Each row of a before or after table is a point. The points were changed in one or more steps. Then noise was added and the rows were shuffled. The steps act on columns, c1 being the first. Name the steps. A step turns or swaps two columns, mirrors them in a line or flattens them onto one, adds a multiple of one to another, or multiplies or shifts one. Angles are multiples of 10 degrees, from the lower column toward the higher: turns from -170 to 170, lines from 10 to 170 but not 90. Use the fewest steps. Two steps may share a column if one is a turn and the other turns, adds or multiplies; they go together, in the order done. Otherwise the lowest column goes first.
(in the rows, 128 means zero)

Before, 8 rows:
[[125 179  90]
 [ 97 115 107]
 [126 112  75]
 [187 183 134]
 [ 91 173 165]
 [111 111 104]
 [137 131 149]
 [121  88 143]]
After, 8 rows:
[[126  72 156]
 [138 129 106]
 [ 97 137 151]
 [121 170 120]
 [187  74 113]
 [111 141 155]
 [ 91  91  83]
 [125 137 182]]
Steps: turn c2 and c3 by -170 degrees

Before, 11 rows:
[[103 111 149  93 146 164]
 [179 121 122  89 108 123]
 [132 130 161 124  68 107]
 [ 98  90 119 136 130  93]
 [126 102  61 134  85 141]
 [181 134 162 102  94  76]
 [ 80 146  73  72 138  65]
 [116  76 137 161 157 156]
 [132 131  56 158 150 137]
 [182 126 116  99 173 152]
 [148 124  98  75 149  94]]
After (11 x 6):
[[124  92 163 139 136 145]
 [130 122 158  80 147 162]
 [124 131 108 156 148 197]
 [121  74 104 157 154 119]
 [133 100 101 130  88 193]
 [134 117 131  89 103 135]
 [123 147 179  75 147 197]
 [135 136 188 105  86 105]
 [136 131 156 126  67 100]
 [124 109 100  94 148  99]
 [121 125 102 100 164 135]]
Steps: flatten c1 and c5 onto the line at 100 degrees; mirror c3 and c6 in the line at 140 degrees

Before, 8 rows:
[[167 113  64 150 208 130 128 177]
 [153 152 133 146  92 132 118 121]
 [137 117 161 136 154 108 162 101]
 [ 94  96  99 183 114 167 140 131]
 [ 97 164  45 120  95 168 135 112]
 [137 164 114 140 100 160 182 161]
 [156  81  89 138 122 116 169 154]
 [ 96 175 100 133 155 104 120 127]]
After:
[[153 104 163 139 112 107 106 171]
 [ 95 157 107 137  94 110 113 132]
 [ 79 130 163 139 150 118 122  75]
 [118 122 111 144 162 136 152 151]
 [102  94 217 150  75 136 157  91]
 [ 82  79 131 135 156 162  99 142]
 [140 142 151 174 153 177  95  98]
 [143 125 193 112 187 166 101 167]]
Steps: turn c1 and c7 by 130 degrees; turn c2 and c8 by 120 degrees; turn c3 and c5 by -160 degrees; turn c4 and c6 by 10 degrees

Before, 10 rows:
[[ 97 101 159 173 118 173 153  89  78 132 146]
 [164 117  93 158 113  75 115  88 151 141 183]
 [144 158 105 137 149 137 104 127  79 103 180]
 [134 158 169 189  85 157 164 140 105  66 149]
 [128 160 170 207  93 100 101 163 139 117 131]
 [156 133 117 118 152 161  85 160 125 106 173]
 [ 82  99 184 118 172 126 138  87 126 154 148]
 [138 166  94 113 101 121 165  81  75 112  93]
 [127 126 112 131 184 139 160 130  89 129 104]
 [ 90  97  97 142 145  87  99 164  85 125 143]]
After:
[[163 185  92 158 112  74 131  91 152 144 119]
 [131 121 156 210  94  99  90 159 138 118  98]
 [144 165  95 140 149 137 110 125  81 100  79]
 [132 141 177 190  88 159 145 140 105  66  90]
 [140  82 111 112  96 120 175  83  77 116 105]
 [ 88 153  90 142 145  86 114 162  90 125 150]
 [124 108 125 133 181 142 160 130  90 132 139]
 [158 169 101 120 153 161  94 158 125 107 110]
 [ 99 153 166 170 122 175 143  89  82 134 153]
 [ 80 160 185 117 172 127 117  88 123 151 151]]
Steps: turn c2 and c11 by -110 degrees; turn c3 and c7 by -20 degrees
